Each row is a point. The last column is the point's height on a tilted bowl or saddle (a function of degree 2), plus a little noise. Count its main directions that bend up, bend down and stay straight.

Points, 18 rows:
[[ 45  28  63  49]
 [ 12  22   0   6]
 [ 43 -35  30  29]
 [  9 -85 -22  -6]
 [-31  26 -25  24]
 [ 35 -58   1  12]
 [  1 -10  48  45]
 [  0  -6  25  18]
 [-95  -1  13  95]
 [ 28   4  20  10]
 [ -1  50 -30  26]
 [ 53 -10  30  23]
 [ 37  16  -6   1]
 [-15  -9  -2   2]
 [-22  29 -34  21]
 [ 18  27  50  41]
 [  9  -4   3   0]
 [ 15  10 -13  -2]]
Directions: 2 up, 0 down, 1 straight

Points, 26 rows:
[[ -8   6  26 -50  12]
 [ 14   5  36 -43  -9]
 [ -3  47   5  -2   4]
 [ 37 -53  28  17 -50]
 [  8   4 -19 -19  20]
 [ 58  35 -29   3  91]
 [-13  21  -2 -25  13]
 [ 17  31 -19   8  49]
 [ 49 -13  44 -27 -30]
 [-24 -28 -17  25 -40]
 [-34  -6 -21 -61  35]
 [-19   4 -22  -9  13]
 [-23  12  16  -7  -1]
 [ 25 -34 -47  63   3]
 [ 17 -11 -95  37  83]
 [-45 -39 -27 -21 -19]
 [  2 -41  -2 -40 -15]
 [-32  12   5 -56  29]
 [-31  -3  74  13 -15]
 [-22  15 -44  22  18]
 [ 18 -42  14 -36 -25]
 [  9 -39  44 -14  -6]
 [  8 -32 -20  11 -17]
 [ 46  51  13 -48 -44]
 [-23 -13  23 -13  12]
 [ 35   6  33   9   7]]
Directions: 1 up, 2 down, 1 straight

Points (23 x 5):
[[  7  52 -16   8  -4]
 [ -9  60  23 -27 -33]
 [-29 -72 -61 -14 -30]
 [ 48   9   8  26 -17]
 [-22  -1  20  -9 -18]
 [-32  33 -45   4  -5]
 [-36  37  49  -4 -44]
 [ 18  21  35  -9 -34]
 [ 11   6  34  27 -32]
 [-10 -55 -84 -30 -42]
 [-43  -3   8 -45 -19]
 [ 22   1  12  15 -17]
 [-34  63  83 -20 -93]
 [ 17  -6   3 -50 -31]
 [  6 -40   6  20 -22]
 [-25 -44  34 -81 -56]
 [ -7 -17 -63  29  -8]
 [ 31 -36   5 -25 -34]
 [ -6 -31  26 -38 -34]
 [ 26 -22 -28  -5 -11]
 [ -5 -58 -36 -24 -24]
 [-10 -26 -16  -2  -9]
 [ 17  74  15  24 -25]]
Directions: 0 up, 3 down, 1 straight

Points, 49 rows:
[[-13 -24 -39 -32  28  42 -13]
 [-30   8  11  -9 -15  50 -26]
 [ 46 -37 -17  75 -44  36  37]
 [ 28 -35 -12  -8  41  -7 -13]
 [ 19  -7 -59 -23 -42  18 -45]
 [ 26 -15  31  36 -52 -66  -2]
 [ 18 -34   8  -3 -36  48  -2]
 [-17  95 -37   2  13  17 -59]
 [-95 -21   1  79 -40  14 -42]
 [ 41 -13  56  13   2  38 -21]
 [  1  11  13  -3 -48  47 -30]
 [ 38  -5  64  38 -23   2 -33]
 [  7 -32 -12   2  25 -42 -24]
 [-25 -30 -10  63 -25 -42  -2]
 [-42 -27  -6  24  13   0 -24]
 [-18 -32  -5  21 -37  16  -7]
 [ -9  56  -7   2 -59  -9 -52]
 [ -7  13 -74   1  27  41 -39]
 [  9 -36 -41 -48  -9 -23 -39]
 [ -5 -42 -10 -54  -9 -21 -36]
 [ 58 -28   7  -5   9 -74 -37]
 [-18  -1 -44  10  -2 -51 -30]
 [-33 -35  11  -9  -1   9 -26]
 [  4   1  19  21  40  17   2]
 [ 24  18 -14   8 -32  49 -33]
 [  0 -79 -35  -7  -4 -15 -47]
 [ 16  15  12 -24   2  -9 -21]
 [-27 -17  61   9  -6  10 -39]
 [ 30  26  33 -50 -43 -29 -40]
 [-41  -9  16  13  23  -1 -25]
 [  9  14 -77  -8  30 -23 -36]
 [-47 -55 -77  19  36   2 -81]
 [ 25  17  37 -11  32  -1 -23]
 [-13 -73  -2  13  33  18 -11]
 [ 14  15 -30   9   0   1 -21]
 [ 50 -24   5 -18  26   1 -17]
 [ 22 -72 -50  13 -34 -18 -28]
 [  4 -15  -3 -75  35   2  -5]
 [ 14  -7 -59 -33   3  19 -34]
 [ 25   1 -44  38  -3 -25 -21]
 [  3  12 -37  59  43 -12  -7]
 [-11  56  44  -5  14 -11 -51]
 [-14  -2   9  23 -11 -32 -19]
 [ 27  -8  37  52   8 -50 -19]
 [-53   8  14  22 -11 -44 -42]
 [ 15 -25 -68  -6 -18  45 -46]
 [-61 -29 -22   0   7  26 -41]
 [-13 -26  -9   7  14  15  -9]
 [ -6 -75 -21 -40 -18 -63 -64]]
Directions: 2 up, 3 down, 1 straight

Points (62 x 9):
[[  3  65  -4  10  12  14 -34  25  24]
 [ 43   1  -8 -36  22 -54  -3   3  13]
 [  9 -95 -17 -30  -1   0  14  11 -39]
 [  2   7  23 -39 -10  65 -25 -15 -32]
 [ 53  11 -42 -33 -17  -7 -36 -15 -22]
 [-32  21 -16  20   1  16 -45 -26  44]
 [-19 -25 -18 -36 -30 -15  17  60 -13]
 [  6  40 -10   7 -11 -14 -46 -62  78]
 [ 16   6 -13  29 -15  -2 -31  -8 -17]
 [-27  18 -10 -41  -5  -2 -24   8   3]
 [-40 -16 -46   3  33   2  18   2  24]
 [-40 -13   1 -22  63 -19 -53 -16   2]
 [  7 -25 -26 -29  -6  14  -5   8 -28]
 [  6  31 -24 -59  16  78   0 -13  15]
 [-16   7  37 -19  -6 -33   5  -7   0]
 [-14  18   8  26  -8 -26  11 -36  55]
 [ 17 -25 -29  20  32   4 -10 -43  -5]
 [ -5  11  52 -35 -36 -16  -5 -38 -14]
 [-19  -1 -21   3  51  41   2  12  21]
 [-25  47 -38 -20  -2  -3  17  -3  62]
 [-53 -13  12 -27  -6 -36 -28 -32  25]
 [-15  -1  43 -15 -32 -30  27 -30  15]
 [ 48   8  10  -5  40 -33 -23  42 -14]
 [ 25  -1 -35 -25 -10   3  -8   0 -16]
 [ 18  20  38  -9  20 -19  19 -23 -11]
 [ -6 -28  58 -17 -17  21   2 -75  10]
 [ -5  -5 -21   2   7 -34 -15  -4   2]
 [ 55  18  -5  66 -47  15 -36  37 -19]
 [ 53  -6 -57   7   0  20   5  24 -45]
 [-22 -52  -2  12  -6  17  29  12   8]
 [  7 -31   9  15 -25  -2  -1 -47 -15]
 [ 25  -3  31 -17   6  28   1 -16 -39]
 [ 33  20  23 -24  41   6   7 -15 -23]
 [ 11  30 -10  -5  -3 -29  17  -8  22]
 [ 37 -13  -7  11 -13   0  30  60  -5]
 [-11  -4 -17  32   6  22 -46  18 -20]
 [  0   3  22  26  15  -7  78 -33  44]
 [-20  16 -12 -32   6 -24  -9 -57  89]
 [  6  -8  13  33   8 -34  28  16  -5]
 [-61 -10  39  14  17 -43 -55 -36  30]
 [  8 -26   8  19 -18  18 -24 -23 -28]
 [-23 -56 -55  10 -23  47   8  -5 -58]
 [-34 -17  47   6  21  14  18  23   6]
 [-23 -39  25  32   9  27  33 -26  63]
 [ -4 -27  14   3 -20  -5  18 -32   3]
 [ 15  -4   1 -11 -21 -37   3  11 -11]
 [ 50  16   6 -20  10  64  35  40 -37]
 [ 49 -49  31  22 -12   5  -6 -20 -93]
 [ -6 -22   0  25 -11 -26   6  -7  -4]
 [-19  21   2  -3  16 -48 -18  -7  25]
 [-17 -42  25  -6  26  33   3 -48  45]
 [  2   3  -8   6  29  -3  14  35   3]
 [  3   3  50 -33   3 -33  -5  58 -52]
 [-19 -15  -1  23 -25  57 -10   2   9]
 [ -8  12  11 -27 -18 -12  30  12   6]
 [-70 -23 -29  23 -12   7 -37 -53  44]
 [ 59  22   4  16 -30 -37  15  26 -37]
 [ 23 -44   4 -25  20   4  30 -16 -12]
 [  9  -1 -47  46 -18  23  18   0 -28]
 [ 25  14   0  -7 -25  -5  12  -5 -15]
 [-11  41 -16   0   1  19  26 -10  53]
 [  5  37 -12  12  13   4  39  49  10]]
Directions: 3 up, 3 down, 2 straight

Points (67 x 9):
[[-29 -12 -24 -31  -4  48 -17 -30  10]
 [-33 -18  26 -21  13  46 -11  27 -20]
 [-14  10  36  15   7  -7 -32 -12 -16]
 [  1  22  33   5  -4  -6  14 -32 -10]
 [ 31 -16  -2 -17 -82  -8  13  41 -48]
 [  3  14  24 -28 -10  -8   3   7  -6]
 [ 15   9  -4   6  -1  -7 -45   9  -5]
 [  0  17   7 -21   3 -39   4  24 -32]
 [-12   6   3  27  46 -11  13  12 -32]
 [ 32 -54  19 -33 -12 -18  15 -31 -32]
 [-53  -7  48 -27 -29  18 -69  82 -95]
 [-20  26  27  42 -13 -10   2  -6 -26]
 [-23 -51 -18 -23  -9   2  16   5 -21]
 [ 42 -22  10  55  31  12 -18 -14 -21]
 [  6  24 -72 -24  44   8  15   2 -29]
 [ 23  -9  95  12  -3  26  26   8 -74]
 [ 19   4 -48   3  13 -17 -21 -19 -16]
 [-32 -12   6  35   8  21  -5 -11 -15]
 [-52  13  26 -16  30 -33  25  19 -62]
 [ 18 -16 -33 -21 -28 -19   8   6 -16]
 [  1  43 -21 -33  18 -34 -64 -15 -46]
 [-45  10  14 -90 -21   7 -25  40 -45]
 [ 39  -6 -13 -14 -13 -32 -14   9 -27]
 [ 36 -21 -10 -16  -9  28 -26  39 -11]
 [-16  32  -5   1 -25 -44  21   9 -28]
 [ 18  10  -8  13 -31 -18  49 -11 -18]
 [-12 -12 -30  13 -25  19  18 -31   5]
 [ 14 -15 -49  34 -17  -6  13 -18 -24]
 [-24 -12 -19   9  28  13 -13 -50 -14]
 [-29  55 -47 -39  12 -26  33   0 -30]
 [-19  22  19 -71  45   9  26   8 -35]
 [ -8   0  -1  25  65 -21 -23 -23 -34]
 [ 20  -7 -11  28 -52   5  17 -48 -15]
 [  3  61   8  21   3  24 -38 -38 -13]
 [ -7 -33  15  -5 -22 -37 -17  26 -43]
 [-34   8  -1 -31  -7  -5 -37  27 -21]
 [ -4  -2 -14  30  13 -40  -6  39 -48]
 [-16  16 -26  36 -50 -36   7 -25 -30]
 [ 51  -3  -7  -2  12  -9 -33   6 -13]
 [-39  42  -3  69   6   1   9 -12 -42]
 [ 26   4 -17  46 -20  12 -41   7 -11]
 [ 20 -14  29  39 -29   4 -30  41 -38]
 [-28 -33   0  19  17 -13 -23   0 -29]
 [ 10 -19 -28 -40 -40  39  -9  55 -15]
 [-80  26  26 -46   0 -22   5  13 -60]
 [-34  24  26  23   4  22  23   7 -23]
 [-18  15  21  14  -6 -18  27 -35 -18]
 [ 25 -26  34  40 -31   5  16  21 -46]
 [  6  16   1 -22  -6  45   0   4  16]
 [ 23  51 -10   9  -1  16 -14   4  -4]
 [ -3  74 -19 -20  -1   7  46  -9  -8]
 [-18 -19  34 -48 -50  12 -23  -6 -10]
 [-23   5   9 -11 -23  21  52  -8   4]
 [-28 -14 -20  24 -35 -14  19 -14 -19]
 [-33 -20  27 -20  -7  -4  62 -15 -26]
 [ 25   5 -13 -10   8 -49  16  24 -46]
 [  6  11 -14  10  35 -27  -5  38 -36]
 [  9 -47 -15 -13 -11 -20  14 -12 -24]
 [-10 -24 -23 -18 -39  44 -44  26  -5]
 [-29 -22   0   7  13  16  22  -4 -14]
 [ 20  47   1 -25 -11  -4  37   8  -8]
 [ -7  62 -12  36  -6  60  21 -13 -18]
 [-73 -50  15 -18   6  18 -58   6 -62]
 [ 11   8  -2   4 -54 -12 -14  31 -24]
 [-55  17 -20  18  36  17   2 -57 -36]
 [  6  27   9 -15 -38   6  19  23  -3]
 [-26  27  -6  34   7 -35 -29  23 -40]]
Directions: 0 up, 7 down, 1 straight

Points (75 x 9):
[[-12   8  -8  -5 -29  38  24 -40   2]
 [  7   2   5  81  27 -14  27  46  61]
 [ 29  32 -20 -31  20  -3 -25  63  33]
 [ -1   5 -29  14  -1   4   5   4  -8]
 [-21  17  22 -22   0  16  22  19  -9]
 [  7 -20 -33 -28 -12 -43 -23 -23  13]
 [ 16  -2  31  73 -95  50  20  10  57]
 [-66 -39 -25  34  23 -13  18   1   4]
 [-12  44  39  -6 -54  -5  12 -21  52]
 [ 11   4  -6   2   4 -27 -47  -5  25]
 [-29 -15  -2 -15  25  37   3 -50 -15]
 [-12  20  17   2  48   6  -9 -26  17]
 [ 39 -12  48   2 -24  28  49  68  48]
 [-50  50 -20  29  13 -13  24 -22  40]
 [-13 -22 -25 -17 -46  14  25  11 -21]
 [ 38 -32  12 -10 -14 -33 -23  -8  16]
 [-26  37 -27 -30   6  21  16  34  10]
 [-23   1 -29  -6 -15  25   6  12 -19]
 [ 21   4  52  19 -14  31 -38   9  23]
 [ -9 -15  -1  36  20   7  20 -12  -3]
 [-13 -35  -1 -29  50  35  -9  -1 -65]
 [-58 -73 -23 -36 -17  19  -7 -37 -27]
 [ 27  65  -1 -35  -1  25 -36  51  47]
 [ 26  68  -1  14 -25  50  29 -12  55]
 [-31  25  -8 -12  32 -45 -23  50  44]
 [ 23  10  48 -26  39 -46  -7  56  51]
 [-23  61 -11 -12   3 -16  -8  -5  48]
 [ 44  10  24   1 -43 -27 -22 -57  63]
 [ 10  -2  -2  10 -29  13  59 -67  -1]
 [ 28  56  -2 -23 -14 -14   1 -21  48]
 [ 31 -15 -31   2  28 -42  16 -53  25]
 [-54 -38 -38  19 -11 -28  40  41   4]
 [-13  32  20   8  37 -20  52 -43  41]
 [ 10   4  24  14  -5  17  -1  49   7]
 [-32 -26  18 -42  44 -19   2  -7 -31]
 [ 37  -2 -14  11  20   5  18 -18   4]
 [ 14   4 -19  37  13  50  18   2   7]
 [ 18   0  12  38  -6  43 -19 -55  34]
 [-26  35  -6  31  11   7 -59  35  53]
 [ 29  13   0  24  43  31  46   6  30]
 [-14  17 -51 -19   0  40  16  33   5]
 [ 21 -43   8 -10  12  14 -33 -17 -25]
 [ 40   4  37  -3 -22 -11 -20  38  27]
 [  9 -22  34  10  39  14  -3  -7  -4]
 [-14 -42   0 -84 -13 -43 -56  21 -41]
 [  9 -52 -56  -5 -44  -8  29 -18 -23]
 [-45 -44  16 -22   7  17  -2 -47 -21]
 [ 11 -18  43  -3 -61  -2 -16 -10  21]
 [  6  10 -16  14   8 -17  -5 -17   7]
 [ -3   9 -21  94 -14 -11   3  -6  12]
 [ 29 -52  43  62  13 -46  -6   9  74]
 [ -1 -41  65 -15  11  -5  57  42  27]
 [ -6  -5  19 -31  -3   1 -37  14 -36]
 [ 32  26  11 -37 -31 -22 -30  -9  38]
 [-26 -60  39  37  28  56 -30  22 -25]
 [-30  15  -6 -22 -27 -15 -23  20   2]
 [-18   9 -12 -20  12 -10  12  44  -4]
 [ -5  12   1  45 -17   7 -32  35  33]
 [ -8  -8 -56 -16   6  22 -30 -15  -8]
 [  2 -17   2 -34   3 -36   0  33  -9]
 [ 41 -14  57 -68 -14  24 -35 -34  -3]
 [-12 -10 -38 -19 -22 -35 -23  -6   5]
 [ -2 -49  21  32   5  31  13 -23  -4]
 [ 10  68  21  -2 -20 -60  17  -2  77]
 [-16 -53 -26   3  13  -4 -22 -44  -6]
 [-66 -31  24 -18  -7 -42 -12 -18  13]
 [-17 -54 -17   2 -22  33 -21 -20 -29]
 [ 36 -34   0  -6  13  61  40 -24   6]
 [ -3   1 -10  -9  31 -35 -23  18  13]
 [ 28  -3  19  -8  24   3 -12   0  -1]
 [-63  26  42   3  54 -45 -13 -43  87]
 [  6  23  42 -15 -24  24  30 -30  27]
 [ -1 -10 -22 -33 -24 -13  33 -36  -5]
 [ 26 -37  20 -25 -12  65  31 -14  -9]
 [ 28  35 -10  17 -11   5 -77  11  66]]
Directions: 7 up, 1 down, 0 straight

Points, 75 rows:
[[  1 -18  41  30  21  57  25  -7 -50]
 [  9   4 -33  17  23  10 -11  27  -3]
 [ 22 -19 -46   3 -38  40  -7  -6 -15]
 [-38  -1 -37 -20 -34  23  14  -3 -17]
 [ 29 -29 -34   2 -25  10 -62  27  -7]
 [-14 -20 -15 -38  10 -40 -18  48  -4]
 [ 48  25  28  15 -71 -23   6  18 -21]
 [-31 -10 -27  25  89 -25 -16 -11 -80]
 [ 20 -10 -52 -38   4 -69  48 -30 -70]
 [ 14   7  47  -6 -27   0   3 -15  -4]
 [ -6 -14 -32  -1   3  20 -29  26   8]
 [ 34 -17 -20 -18   8 -63  51   9 -44]
 [ 68   7   3 -27  14   5 -60  24 -18]
 [-16   2   1   0  17  -7  21 -11  -9]
 [ 19  -8  24 -58 -16 -23  14 -27  -7]
 [  5  20  51 -58  67 -24  12 -41 -31]
 [ -9 -51  78  -2  -1   3   5  29 -40]
 [  9 -37 -13  11  -5  57   6  38  -8]
 [ 30  16  17  39 -95  36   3  12 -58]
 [-23  26 -11  53 -11 -48 -30  29   6]
 [-12 -25   6 -64   8 -23   4 -21   0]
 [  9 -27  47   7  38 -75  -7  25 -45]
 [ 10  -3  13 -25   9 -22 -31   8   1]
 [-17  21 -43  -5 -28  51  69 -53 -80]
 [  4  -4  20 -27  -8  24  26  36   4]
 [  1   6  32  -8  39 -16  -5 -15  -6]
 [  1   6 -60  22   8 -26  31  12 -49]
 [-25 -71  32 -33  25 -29 -25 -15 -12]
 [-38 -43  30  22 -12 -36  -8  23  -7]
 [ -7  51  -4   1   2  47  29   6 -11]
 [ -7 -38 -60  33  -8  75 -20  -2 -31]
 [ 44  -7 -10 -45 -19  17  -1 -15  -7]
 [-13  23  -9   1 -13 -47  -2 -22  -3]
 [ -5 -25  -4 -11 -50  50  25 -39 -36]
 [-10   6 -18  25 -11  18 -48  34  16]
 [-10 -39  33  20  54  -3  24  13 -54]
 [  3   6  28  12 -21 -22  18  -4  -1]
 [  8  13  40 -54 -30 -18 -11  55 -18]
 [ 34 -56 -27  -7 -49 -28   4   9 -40]
 [ 60 -14  54  -8 -10  36  76 -30 -29]
 [ 16  51  63 -40 -38  -9  25 -12 -12]
 [ 40 -13  11  13  -2 -19  -4 -31 -16]
 [-23 -85 -21  43  63   7 -15   8 -95]
 [-10  10 -45 -47  16  -5   8 -26 -24]
 [-43  -2 -47  -8  17  -6  -6  -5 -20]
 [-21 -34  20 -26  21  -2 -31 -22  -2]
 [ 34 -10  74  57   7  44   6  19 -66]
 [ 20  32  31 -42  28  70  -6  22 -15]
 [-47 -28  -6  10 -23   3 -35   7   2]
 [-31  12 -13  39 -39  32   9 -12 -40]
 [  9  -9   5   9  12 -58 -27 -13 -11]
 [-27   2 -38  -9  12   8  26  28 -14]
 [ 23  23  -7 -45 -25 -17  17 -17 -10]
 [ -2   5  -3  41  25  14  -1  17 -14]
 [ 25  16  -6  19 -26   1 -48  24  16]
 [-50   0   2 -49  20  45 -26  15 -11]
 [ 61 -27  11   7 -20 -69  -7   4 -57]
 [ -6 -16  -9  52  -9 -37   4  43 -21]
 [ 23 -65  -7  62 -39 -53 -44  -4 -92]
 [ -2  22  46 -22  -6  42   7 -10  -9]
 [ 63  -9 -30 -23  -1  23  43  -3 -16]
 [-25  10 -77 -18  14  29   8  -6 -39]
 [ 34  14  26  -1  20 -31  23 -10  -5]
 [ 31 -11   6 -65  18  24 -16 -37  -6]
 [-51  22   4  11 -19  -3 -22 -34  -8]
 [  0  13  52 -26  30  -9  35 -11  -8]
 [ 24 -12  -8  -8 -52 -25  42  29 -12]
 [ 11  -9 -18  20  21  22   2 -55 -22]
 [-17  11 -40 -16 -26   8  37  14 -17]
 [ 28 -32  10 -39   0 -43  -4  35 -24]
 [-22  19  46  -5 -25  42  28  28 -20]
 [ -6 -48  -7  53 -12 -31 -71  44 -28]
 [  9  -5  -9 -31  25 -21 -59 -43   2]
 [ 52  41 -25 -19 -21 -17  23  17 -10]
 [-29 -30  14 -33  -8 -30  15  23  15]]
Directions: 1 up, 4 down, 3 straight

Points (77 x 9):
[[ 28   7 -95  -7 -32  -8 -29 -29  23]
 [ 36  10 -12  29  -4 -20 -10   4  -2]
 [ -6 -59  22 -26   6  22  -2  21  15]
 [  6   8  17 -25 -12   1  26  16  22]
 [  4 -53  12 -21   8  34  -3   4   5]
 [ 36   1   3 -13 -63   8 -34   2   7]
 [  5  33   0  -5 -32  27 -12 -29   5]
 [-17 -24   1 -10  20  38  22  11   4]
 [-18  -7  -4 -10   4  39 -37 -16  -3]
 [  2 -16  14 -24 -49 -40 -39 -12  37]
 [ 11 -10  -2  27  29 -58  59   1  41]
 [ 17  14 -52 -46  -5 -43  39  32  47]
 [ -6 -34  30 -18  -8 -28 -22  20  28]
 [ -8 -26  43 -32  45  -3 -72   3  34]
 [  7  15  38  22   2  20  10  11  10]
 [-26   9 -23  28   7  24 -27  35  -8]
 [-42 -19  34 -11 -31  34  -2  23  29]
 [ 14  13 -36  11 -18 -25  -3 -22   1]
 [-32  -1 -21  -9  -4  27  34 -31  25]
 [ 45   5   2  14  47  56 -25  59 -11]
 [-81  14 -22  -1  18 -52  40  -3  40]
 [ 11  11 -13   6  39  25  27  -7   5]
 [-27 -11  19  25   7  35  10 -56  31]
 [ -1  22  -6  50   8 -22  -2   6   6]
 [  6  -3 -30  62  12 -60 -13  19  20]
 [-20 -51  -2 -21  20 -13   4   7  12]
 [-31  18 -11  -2 -15   4 -40  -8   8]
 [-47  -4  43  -1 -25  48  41 -73  95]
 [ 17  15  20  -8  20  15 -28  50   2]
 [ -1 -12  52   8  49  31  47 -19  51]
 [ 14 -14 -15 -13 -16  13  36   0  15]
 [  2 -26  -2  51  72 -29   1 -12  18]
 [-48  78  62 -23  -6  28 -32  26  78]
 [ 13   9  17  12  15  20  -7 -12  -3]
 [ -7  -6  -2  24 -29 -19  13 -23  16]
 [  6   4  20  -8  21  20  16 -10   9]
 [ -6 -34 -18 -11  47 -11  38  31  18]
 [-42  -9  69  12   4 -42  18  23  69]
 [-23 -39  31  29 -52 -44   2  -9  58]
 [-46 -19 -18 -39 -12  27 -14  14  18]
 [-31 -27 -30  24 -16  25 -33  -8   1]
 [ 24 -38  -1   4  16 -20   8 -15  10]
 [  1   8  -8  68 -17 -10 -42  51  13]
 [ -7 -33 -16  38 -20   0  26   2  12]
 [ 16   8   7  -2  38  61  10  18  -3]
 [  8  -3   5  26  59  38  32 -12  17]
 [ 23  86  15  32 -33  -1 -34  28  16]
 [ 42 -29  28   6   4  12  17 -29  22]
 [ -6  18 -33 -11  -1  -6  30  -4  11]
 [-15  19  29  13  15 -49  10  28  34]
 [ -9   8 -18 -11 -20  23  18   6   7]
 [-24 -42  22  26   2  29 -26 -13   7]
 [-34 -29   3 -44 -43 -13  48 -26  72]
 [ 35   6  25  22 -14  79 -31   6 -20]
 [-44 -15  -5 -15 -39  37 -24  30  17]
 [-35  53 -37   7 -15 -17 -28   0  19]
 [-18  73 -40  -7 -27   7   3 -18  25]
 [ 26  22 -19  33  37 -17   0  -1   3]
 [-37 -26  13  -9 -67   2  18  -8  57]
 [ 18 -48 -29 -22  14   0 -55   9   2]
 [  5   6  31 -11   2  25   9 -11  12]
 [ -2   9 -16   3   5  18  -7 -12  -7]
 [ -7  12   2 -10   0 -11 -13 -18   3]
 [-38 -24 -29 -28 -29  32 -12  -7  19]
 [-27 -10 -14   6 -36 -25 -13 -34  22]
 [-32 -16  41 -14 -40 -57 -22 -22  62]
 [ 24  10 -13   4  54   9 -10   4  -3]
 [-15  19  -3 -25  42  43 -26  -2   3]
 [ 20 -26 -41  -5  28  24  17  26  -2]
 [ 12 -38 -22 -53 -57  15  30  34  57]
 [ -7  11  -3  68 -50   0 -30  49  18]
 [-26 -18 -17  62  27   0  26  10   5]
 [ 38  23   1  33  -3   2 -35 -26  -4]
 [  4  -3   8  32 -24 -15  -3   4   7]
 [-21  22  44 -22 -14  15   1 -14  34]
 [  4 -21 -16  -8  43  16  -3  28  -7]
 [-24  27  37 -11 -29  21 -63 -42  41]]
Directions: 6 up, 0 down, 2 straight
